Each point is reached from the start by the listed moves, each made 0, 1 or 2 times, or once backwards (-1), plus a little noise. Is the number of moves made odd or even? Then give how often each move was made.
In the rows, 128 means zero.

Moves:
(1): [156 108]
(2): [151 159]
Start: [133 120]
Points:
[150 202] => odd (-1, 2)
[140  69] => even (1, -1)
[111  88] => odd (0, -1)

Moves:
(1): [144 136 148 113 141 167 151 104 160]
(2): [132 127 141 150 119 142 141 119 136]
(3): [119 120 155 123 106 117 125 118 121]
(4): [165 126 151 133 150 143 140 112 139]
(5): [132 113 138 148 131 160 106 129 121]
(6): [127 144 170 196 118 113 142 131 172]
Start: [117 146 116 119 149 150 151 108 125]
Points:
[165 156 231 232 131 111 215  70 180] => even (-1, 2, 1, 2, -1, 1)
[130  95 100  66 156 147  86 114  37] => even (-1, -1, 1, 1, 1, -1)
[ 74 142 173 199  97 140 132 118 142] => even (0, 0, 1, -1, 1, 1)
[127  98  74 155 157 227 101 122  59] => odd (-1, 2, -1, 0, 2, -1)
[135 126  69  99 175 221 132 106  87] => even (0, 1, -1, 0, 1, -1)

Moves:
(1): [120 148 123 133 128 127 119 120 127 120 123 134 135 129]
(2): [139 124 123 122 107 118 136 116 133 122 133 122 122 126]
(3): [120 131 127 139 145 145 116 124 119 120 136 131 132 139]
(4): [125 129 116 128 134 126 127 124 125 119 116 129 132 121]
(5): [125 127 126 123 126 131 124 130 133 129 129 128 135 126]
(6): [126 122 131 132 121 131 134 130 150 125 120 122 124 124]
(7): [139 121 130 124 131 124 140 132 135 132 134 127 127 137]
(8): [127 119 135 122 121 112 132 120 135 122 133 121 127 121]
(9): [137 119 132 119 126 122 132 119 128 135 126 128 124 139]
(10): [127 124 126 136 128 125 121 133 134 131 126 128 128 126]
(11): [134 115 126 120 134 126 127 127 143 135 125 136 113 109]
Start: [125 134 128 124 134 129 131 131 130 124 120 129 146 147]
Points:
[169 106 111  93  89  65 128  85 157 144 100 141  96 112] => odd (1, 2, -1, 0, -1, -1, -1, 0, 2, 2, 2)
[161  82 139  75 103  85 137  79 162 123 159 127 109 123] => odd (0, 2, 1, -1, 1, -1, 0, 2, 1, 0, 2)
[127 115 131 133 157 160 128 180 187 154 125 141 143 140] => odd (0, -1, 0, -1, 2, 1, 2, -1, -1, 1, 1)
[134 148 128 138 127 102 117 111 136 112 156 135 153 176] => odd (2, 1, 1, -1, 0, -1, 2, 1, 0, 2, 0)
[128 165 102 100 128 115 113 107 115 134  90 151 169 162] => even (2, 0, -1, 1, 2, -1, 0, -1, 2, 0, 0)
[129  80 143 112 111  96 129 128 249 131 119 122 121  96] => odd (1, 0, 0, -1, 2, 2, 1, 2, 0, 2, 2)

Moves:
(1): [131 127 110 126 133 133 120 128 134 147 135 136 118 121 103 127 139 130
 130]
(2): [124 133 112 133 126 131 126 133 121 119 120 134 140 132 132 131 116 137
 136]
(3): [115 129 125 124 133 123 128 133 124 125 130 123 125 121 131 131 133 117
 118]
(4): [124 120 113 119 128 127 146 130 133 122 129 138 119 137 141 128 121 133
 134]
(5): [133 117 126 126 128 125 130 122 134 131 123 132 124 129 140 140 131 131
 119]
(6): [138 121 138 128 132 133 122 134 117 124 136 129 127 121 118 143 129 126
 131]
(7): [123 126 122 133 130 129 131 119 128 123 126 132 127 129 130 120 130 125
 129]
(8): [128 124 133 135 127 138 116 130 135 124 136 127 135 118 131 132 128 137
 118]
(9): [124 130 124 122 142 122 121 124 130 132 130 124 136 122 117 130 118 124
 131]
(10): [140 123 110 137 123 146 133 121 137 119 140 133 135 121 130 150 126 136
 123]
(11): [129 125 134 135 123 144 129 134 123 117 112 126 138 135 114 127 132 135
 123]
(12): [114 130 137 125 117 135 120 128 120 130 121 138 141 128 126 124 120 141
 109]
(13): [129 122 127 130 122 130 135 124 131 125 121 124 129 121 136 127 122 129
 141]
(14): [140 132 135 145 117 147 134 132 135 130 116 126 124 140 115 147 125 110
 161]
(15): [132 131 108 120 139 139 123 130 126 132 137 133 137 126 118 131 123 128
 131]
(16): [140 133 122 122 122 139 135 133 129 119 120 132 127 124 129 124 113 122
 117]
(17): [130 114 134 124 130 116 126 129 138 137 138 143 134 125 130 130 138 124
 121]
(18): [127 117 119 128 118 124 122 118 134 123 125 124 124 137 130 141 146 122
 138]
Start: [123 119 132 127 124 125 112 134 130 134 132 120 133 127 130 139 132 120
 130]
Points:
[189  66  93 192  81 182 129 158 161 123 131 168 119 145  69 235 173 101
 249] => odd (2, 2, 0, 1, -1, 2, 0, 0, -1, 1, 1, -1, 1, 2, -1, 0, 2, 1)
[153  99  98  98 151 151  93 136 137 156 146 158 145  73  86 186  89  73
 131] => even (1, 0, 1, 0, 1, 2, 1, 0, 2, 0, -1, 1, 1, 1, 1, 2, 1, 0)
[ 97 119  40 125 109 221  70 150 142 131  68 160 208 126  47 137  74 163
 159] => even (2, 2, 0, 1, 0, -1, 0, 2, 2, -1, 2, 2, 2, 1, 2, 1, 0, 1)
[ 96 129 175 164  81 146  93 153 123 141  79 168 205 138 118 129 107 148
 102] => even (0, 2, 0, -1, 0, -1, 0, 0, 0, 0, 1, 2, 0, 1, -1, 0, 2, -1)
[103 104  50 162 128 222  88 143 169 125 151 219 246 133  62 168  81 207
 119] => even (1, 2, -1, 2, -1, -1, 1, 2, 2, 2, 2, 2, -1, 1, 1, -1, 2, -1)
[150 103 165 207 100 161 152 147 123  85  65 103 150 149 151 194  98 106
 246] => odd (-1, 2, 0, 0, 1, 1, 1, 0, 0, 0, 1, -1, 2, 2, -1, -1, 0, -1)
[105 132 127 114 135 175 121 183  97 113 145 190 170 138 120 152  58  92
 146] => odd (-1, 1, 1, 2, -1, 2, 2, 1, 0, -1, -1, 2, -1, 2, 2, 1, 1, -1)

Moves:
(1): [129 124 120 115 122 128 133 134 133 134 130 122 123 133 127 128 132 131
 128 131 125 118 132 124]
(2): [116 127 134 129 124 132 117 129 125 128 115 116 126 115 124 140 133 130
 134 132 130 127 119 140]
(3): [132 127 130 135 128 122 127 132 129 130 138 141 129 119 133 129 126 125
 135 135 128 121 134 120]
(4): [131 123 124 132 128 117 124 134 128 132 133 134 120 132 133 121 130 126
 129 135 123 132 126 135]
(5): [116 124 133 115 145 138 135 123 144 140 116 126 131 133 123 123 120 123
 135 128 130 125 143 139]
(6): [122 138 124 131 133 122 130 130 129 133 122 129 146 121 143 137 140 132
 117 125 142 126 137 136]
(7): [133 119 132 128 124 122 113 126 131 124 118 132 127 123 125 119 117 127
 133 141 133 138 137 115]
(8): [132 123 141 135 131 117 129 124 141 126 128 119 122 131 124 130 135 116
 135 135 133 110 125 126]
(9): [126 149 117 131 122 127 122 130 116 114 124 126 136 120 119 128 127 129
 128 142 127 141 117 120]
(10): [128 133 120 115 131 131 118 118 125 119 118 122 129 111 128 124 134 127
 125 113 139 131 122 128]
(11): [127 132 128 113 127 117 128 128 138 125 134 141 118 123 125 129 132 128
 130 130 133 126 124 120]
(12): [127 138 127 119 128 139 133 119 138 135 111 141 129 133 130 142 127 132
 129 135 133 123 133 140]
(13): [134 125 140 127 123 131 130 136 118 109 125 134 134 137 131 123 126 120
 137 135 124 126 116 126]
(14): [140 126 127 123 130 120 131 126 127 129 115 125 130 143 125 133 123 136
 132 121 130 116 134 127]
(15): [137 134 127 129 134 119 140 132 129 115 128 130 110 130 126 134 129 129
 132 134 115 136 124 121]
(16): [121 119 128 116 135 122 123 130 133 119 131 137 133 135 128 115 149 130
 130 124 129 125 136 134]
(17): [122 127 143 111 144 132 124 125 139 132 137 135 129 125 138 127 131 143
 117 129 118 128 122 125]
(18): [128 126 134 136 132 130 137 124 116 128 124 128 131 133 118 119 133 132
 127 128 129 117 128 122]
(19): [132 125 127 121 123 126 137 122 136 123 134 124 135 123 125 129 128 127
 126 130 127 127 135 141]
(20): [125 132 134 127 122 113 117 127 115 129 132 130 124 131 131 128 128 130
 123 125 114 130 130 132]
(21): [132 124 134 124 132 134 131 125 122 131 137 129 131 126 127 137 133 122
 128 124 128 131 132 137]
(22): [115 130 125 131 136 132 131 125 129 126 129 125 118 131 131 129 120 126
 122 129 137 109 124 137]
(23): [115 138 120 132 116 123 123 121 120 114 135 127 127 128 147 120 131 142
 150 133 135 148 118 122]
(24): [136 126 144 129 124 120 126 142 127 126 135 127 115 135 128 116 124 135
 134 130 125 128 133 139]
Start: [125 123 122 125 127 130 125 123 130 129 126 137 134 120 124 118 132 128
 129 124 125 135 137 136]
Points:
[124  85 178  62 137  90  96 111 201 136 172 234 106 159 145  37 137 196
 159 181 118 136 195 143] => odd (0, -1, 1, 1, 0, -1, 2, 0, 0, -1, 1, 2, -1, 0, -1, 2, 2, 1, 1, 0, 0, 0, 1, 2)
[146 129 143 156 113 111 179 149 171 172  87 140  93 199 146 164 120 112
 164 158 153   7 159 161] => odd (2, 0, 1, 0, 0, 1, -1, 2, -1, -1, 0, 2, 1, 1, 0, -1, -1, 0, -1, 0, -1, 1, 0, 1)
[123 200 131  46  92  56  96 126 112  73 166 223 156 135 248 113 129 222
 134 155 148 116 133 191] => even (1, -1, 2, 1, -1, 2, 0, -1, 1, 1, 1, 2, 2, 2, -1, 0, 2, -1, 2, 2, 0, 2, 2, 2)
[182  84  77  90 118  97 131 130 141  91 137 112 104 163  86 101 150 134
 147  93 128 139 168  93] => even (1, -1, -1, -1, -1, -1, 1, 0, 0, 0, 0, -1, -1, 2, 1, 2, -1, -1, 0, -1, 1, 0, 0, 0)

Moves:
(1): [130 130 118 121 134 121 121 132 122 126 117 127 122 139 126 136 131 121
 122 127 131 130 126 128 119]
(2): [128 130 125 126 130 122 118 130 133 123 141 131 122 128 130 120 130 138
 125 129 128 135 133 126 123]
(3): [130 123 123 127 127 122 138 125 125 115 132 137 129 131 129 133 123 135
 127 133 126 130 126 123 120]
(4): [124 132 121 136 124 144 136 137 139 137 134 130 133 129 124 127 122 131
 134 127 133 139 122 118 125]
(5): [121 101 125 133 124 132 125 128 130 115 136 150 127 128 129 127 134 120
 127 136 111 106 124 140 138]
(6): [131 136 126 138 141 132 130 131 130 135 137 130 127 136 125 130 124 134
 130 132 128 128 134 128 134]
(7): [133 119 116 129 135 127 124 123 125 121 130 123 126 123 121 130 129 129
 119 127 131 131 135 121 126]
(8): [133 123 124 125 130 122 134 121 130 125 132 122 128 130 119 131 134 123
 132 137 137 136 127 128 126]
(9): [117 137 126 121 129 123 130 134 136 124 122 129 133 129 127 131 125 122
 119 120 133 130 128 132 123]
(10): [127 127 127 123 121 132 137 123 127 126 131 126 133 123 133 128 140 126
 129 117 134 121 130 123 127]
(11): [132 126 129 132 126 119 118 127 129 117 113 134 131 123 137 119 115 115
 137 133 128 125 125 128 120]
(12): [132 122 124 121 127 136 136 123 129 127 127 127 136 127 131 132 138 127
 129 127 131 133 133 122 133]
(13): [120 114 128 132 134 128 121 130 127 134 136 137 125 125 119 121 110 133
 133 134 129 138 131 136 122]
(14): [133 122 125 125 122 127 122 122 120 122 127 146 116 122 122 121 127 127
 122 133 125 131 130 129 125]
(15): [111 133 135 141 143 137 135 126 135 124 134 123 127 131 123 123 129 123
 131 125 124 138 131 134 128]
(16): [130 126 125 134 126 126 131 120 125 130 127 128 117 121 134 124 134 125
 125 137 124 123 132 124 131]
(17): [123 127 130 129 135 136 127 131 136 124 127 130 127 138 137 132 127 124
 125 119 130 127 126 133 137]
(18): [140 124 135 124 126 115 127 122 131 134 128 133 128 116 123 140 129 122
 134 134 123 117 124 121 124]
(19): [128 125 121 129 143 126 132 124 128 133 125 141 126 136 111 125 135 140
 134 134 126 141 125 121 137]
(20): [130 117 127 125 136 132 130 130 129 119 131 128 128 122 136 123 140 134
 119 116 131 132 131 137 131]
(21): [136 134 125 117 137 129 125 132 126 120 120 129 123 128 135 127 128 134
 124 135 135 129 129 118 121]
(22): [126 122 131 126 140 122 123 127 126 119 132 133 132 136 130 124 131 128
 109 126 131 134 128 134 122]
(23): [125 119 137 131 119 130 127 132 140 127 125 131 125 129 124 120 134 121
 128 127 127 123 135 131 128]
(24): [131 122 123 123 126 130 139 121 127 134 131 135 130 125 121 125 130 122
 133 130 119 126 123 123 130]
Start: [115 128 136 128 120 140 122 137 123 113 129 135 131 117 127 120 131 120
 134 129 130 123 118 118 128]
Points:
[ 44  71 127 168  88 150 135 139 178 103 139 198 136  84 129  78 152 113
 165 120 100  87 120 123 157] => even (-1, 1, 0, 1, 2, -1, 0, -1, 2, 2, 1, 0, 1, -1, 0, 2, 0, 0, 2, 0, -1, -1, 1, -1)
[123  65 112 107  76 128 117 119 175 110 145 249 131  82  83  59 155  93
 118 172 104 132 122  79 113] => even (-1, 2, -1, 2, 1, 0, 0, 0, 2, 0, 1, 2, 0, 2, -1, 1, -1, 1, 1, -1, 0, 2, 2, 2)
[ 96  95 127 186 171 173  97 169 179 105 169 120  89 129 131  88 140 148
 133 123 137 163 161 134 135] => odd (1, 2, 0, 1, 0, 1, 1, 0, -1, -1, 0, 0, 1, -1, 1, 1, 1, 0, 0, 2, 0, -1, 2, -1)
[136  95 172  94  91  94 102 107 118 125 162 128 146  80 149  92 153 151
 134 143 156 135 152  97  90] => even (-1, 2, 0, -1, -1, -1, -1, 0, -1, 2, 0, 2, 2, -1, -1, 1, -1, 1, 0, -1, 0, 2, 1, -1)
[145  41 145 123 153 139 115 119 136  78 170 182  73  73 101  82 162 116
  73 154 130 136 142 118  83] => odd (0, 0, 0, 1, 0, 0, 1, 1, -1, 0, -1, -1, 1, 2, 1, 1, 0, 2, -1, 2, 2, 2, 2, 1)

Moves:
(1): [114 115 122 135 134 129 125 145 118 134 129 134 136 128 124 119 121 124
 127 134 133 133 128 127 135 125 134]
(2): [129 136 124 122 124 145 125 125 131 132 126 126 120 140 134 145 131 130
 118 136 123 123 126 120 117 130 129]
(3): [136 134 140 124 130 129 126 130 129 113 131 118 123 126 131 118 127 135
 123 125 128 122 125 127 131 122 114]
(4): [140 135 127 121 128 117 136 123 148 125 117 135 131 125 128 133 135 141
 136 133 131 132 126 127 126 132 130]
(5): [117 108 130 141 138 120 137 114 134 126 126 119 140 125 128 141 127 138
 138 128 126 120 149 139 135 132 120]
(6): [130 141 125 121 124 135 117 118 125 119 122 130 111 133 124 129 135 119
 133 126 138 140 122 118 122 123 122]
(7): [121 129 132 134 124 132 122 132 117 137 133 121 133 138 139 120 129 125
 124 128 126 120 126 131 120 129 123]
(8): [123 127 135 132 124 119 137 131 125 126 132 122 122 132 139 135 144 136
 136 124 128 116 123 146 130 134 120]
(9): [137 116 125 132 136 121 124 127 124 131 121 126 137 123 116 141 123 132
 132 126 132 129 138 133 124 122 127]
(10): [126 131 149 131 127 127 128 125 113 123 138 118 131 135 135 131 123 125
 132 127 137 128 136 128 143 123 124]
(11): [131 139 138 135 119 132 123 134 124 142 127 130 131 119 131 125 129 132
 122 133 129 117 120 142 128 130 127]
(12): [127 132 128 129 126 130 137 136 121 131 131 123 126 127 121 128 138 139
 129 132 128 122 126 133 135 133 129]
(13): [136 129 130 125 129 137 130 125 124 124 131 131 132 135 136 124 132 127
 122 132 127 123 115 124 115 128 126]
(14): [122 118 124 115 129 134 134 139 122 129 129 122 124 112 132 118 133 124
 130 126 128 122 123 124 126 133 126]
(15): [136 129 126 128 132 131 122 129 128 123 120 121 131 125 135 126 135 113
 134 128 128 129 130 133 120 126 126]
(16): [117 123 127 126 120 120 111 131 147 133 120 135 121 127 118 135 116 122
 132 135 130 107 132 133 104 145 121]
(17): [129 131 129 117 141 143 128 139 126 121 122 120 123 113 127 141 134 135
 124 122 132 126 127 119 125 135 131]
(18): [128 125 124 126 135 136 124 125 116 132 140 110 138 126 122 137 130 125
 134 131 122 145 128 132 133 123 124]
(19): [125 135 128 119 132 124 136 127 131 122 120 124 125 124 130 130 132 120
 120 122 133 123 132 123 132 130 124]
(20): [150 127 132 141 126 126 133 125 123 126 127 125 143 124 134 117 121 138
 115 135 117 143 123 127 122 123 131]
(21): [132 130 136 114 141 136 141 130 118 118 122 126 126 118 136 125 137 120
 122 118 114 131 138 130 124 122 121]
(22): [141 128 151 140 124 121 112 127 130 139 132 131 123 125 131 124 115 131
 112 132 130 118 131 134 138 141 119]
(23): [132 128 137 135 126 125 142 137 130 132 134 134 119 124 129 110 122 133
 124 127 129 123 112 118 123 127 127]
(24): [116 120 120 131 133 112 146 115 132 129 143 126 122 138 131 122 138 135
 133 127 123 140 130 140 123 119 140]
Start: [133 120 129 130 127 136 131 116 117 130 124 127 118 122 123 117 128 131
 143 134 112 112 133 128 130 116 149]
Points:
[136 122 118 146 175 161 188 136  88 116 111 101 164  60 153 140 192 149
 160 116  88 156 119 182 144 105 166] => odd (1, -1, -1, 0, 1, 0, -1, 2, -1, -1, 2, -1, 0, -1, 1, -1, 2, 1, 0, 1, 1, -1, 0, 0)
[151   7 214 226 161  70 168 123  66 170 173  95 186  91 128 104  96 159
 170 154 132  69 164 197 190 130 110] => odd (1, -1, -1, 0, 2, -1, -1, 1, 2, 2, 0, 1, 2, 1, 1, 0, -1, 1, 0, 0, 0, 2, 2, 0)
[198 153 234 211 133 122 122  95  75  79 109  81 139  75 118 106  87 178
 123 118 165 114 150 121 212  79 105] => odd (0, -1, 2, -1, 2, 2, -1, 0, 1, 2, 2, 0, -1, -1, 0, -1, 1, -1, 1, 2, -1, 0, 1, -1)
[216 179 168 127 113 176 129 133  37 163 119 122 158  85 140  57 138 108
  57 150  66 139  77 141 108 114 110] => odd (0, -1, -1, 0, -1, 1, 1, 0, 0, -1, 2, 1, 2, 0, -1, 0, -1, 2, 2, 2, 2, 1, 0, -1)
[201 204 213 125 143 223 131  98  17  80 112  10 140 123 212 170 218 120
 101 121  99  71 127 178 130 107  64] => odd (-1, 1, 1, -1, 1, 1, 1, 2, 0, 1, 2, 1, 2, -1, 2, -1, 1, 1, 2, 1, 1, 0, -1, -1)

Moves:
(1): [116 131 123 124 124 124 112 126 139 121 129 133 124 139 115 138 134 108
 152 126 125 140 127 127 134]
(2): [147 118 134 119 134 123 112 143 133 123 133 131 137 143 140 111 130 140
 133 126 145 134 141 138 131]
(3): [131 128 130 127 129 119 141 122 109 123 117 134 150 116 135 129 121 126
 109 149 123 114 141 125 108]
(4): [123 143 133 132 131 135 130 128 128 125 136 126 114 118 134 132 120 112
 139 112 119 110 115 125 135]
(5): [133 134 133 141 132 145 134 125 125 141 126 129 135 115 124 131 129 132
 138 136 126 112 122 138 126]
(6): [133 117 136 118 130 137 127 130 133 131 128 121 105 127 122 126 109 125
 118 133 120 121 156 132 118]
(7): [125 132 130 126 118 122 142 140 126 128 129 118 140 115 123 124 126 130
 125 126 130 134 126 132 136]
(8): [124 117 129 111 127 129 115 130 120 128 129 131 122 142 121 127 129 135
 125 129 131 106 125 128 140]
(9): [127 129 129 107 127 132 128 128 105 104 133 117 129 108 137 127 120 130
 127 137 129 123 131 138 113]
(10): [116 115 141 115 114 140 121 128 109 132 114 129 143 130 140 135 139 132
 120 132 132 142 145 120 128]
(11): [127 128 138 132 145 126 143 121 141 138 120 127 125 144 130 129 118 132
 128 152 123 126 125 139 129]
(12): [119 114 128 124 142 127 139 129 127 126 122 141 125 125 136 125 132 133
 124 120 137 122 119 130 132]
(13): [112 116 134 128 126 111 129 115 127 130 136 111 128 119 143 108 146 109
 132 121 134 123 139 135 123]
(14): [121 115 140 134 134 118 136 113 124 126 120 124 117 109 154 131 133 127
 132 135 151 128 144 134 130]
(15): [123 127 133 130 121 130 125 134 125 126 123 122 118 130 126 114 143 116
 142 133 128 137 126 130 142]
(16): [140 134 116 117  96 132 131 128 130 126 132 143 120 137 127 141 123 109
 143 138 131 135  97 134 119]
(17): [131 129 131 138 126 122 134 134 130 129 130 127 137 138 113 131 129 131
 126 123 128 125 117 133 124]
(18): [131 136 128 128 130 134 120 131 132 125 131 133 128 141 126 114 119 127
 131 125 138 131 127 132 136]
(19): [135 133 124 133 137 131 132 128 130 131 128 130 133 131 140 132 141 121
 132 139 143 131 130 119 118]
(20): [135 128 123 139 128 141 132 127 129 132 141 137 129 129 128 136 122 123
 126 121 133 130 111 144 149]
(21): [142 127 130 111 137 126 126 120 133 124 124 131 125 133 120 137 121 128
 127 116 132 129 124 126 128]
(22): [126 136 124 125 122 140 135 134 132 124 117 125 123 134 120 124 124 138
 118 122 123 126 137 141 141]
(23): [125 132 132 122 123 126 133 128 116 132 135 136 125 124 128 133 140 130
 132 131 128 127 123 135 128]
(24): [135 127 142 131 147 118 126 129 153 115 119 124 132 110 133 130 130 133
 108 124 141 140 133 120 123]
Start: [132 125 126 132 137 142 142 125 146 123 142 139 121 133 118 138 122 139
 122 109 128 125 106 124 135]
Points:
[ 84 118 138 121 115 209 185 150  92 124 125 149 131  57  68 192  81 152
  76  64  80  71 112 149 217] => odd (1, -1, 1, 1, 1, 1, 2, 1, 0, 1, -1, 1, -1, 0, 0, -1, 0, -1, -1, 2, 0, 1, 0, 0)
[ 51  18 164  42 112 104 183 125  10  94 112 117 162  75 165  90 191 163
  72 121 168  66 249 197 125] => even (1, 1, 2, -1, 0, 1, 1, 1, 1, 1, -1, 2, 2, 1, 0, -1, 1, -1, 0, 0, 0, 2, 2, -1)
[205  92 161 182 170 180 134 126 133 178 163 169 198 211 142  54 163  94
 160  79 201 119  73 177 156] => even (-1, 2, 1, 0, 2, 0, -1, -1, -1, 1, 0, 1, 2, -1, 2, 0, 2, 2, 1, 2, 2, -1, -1, -1)
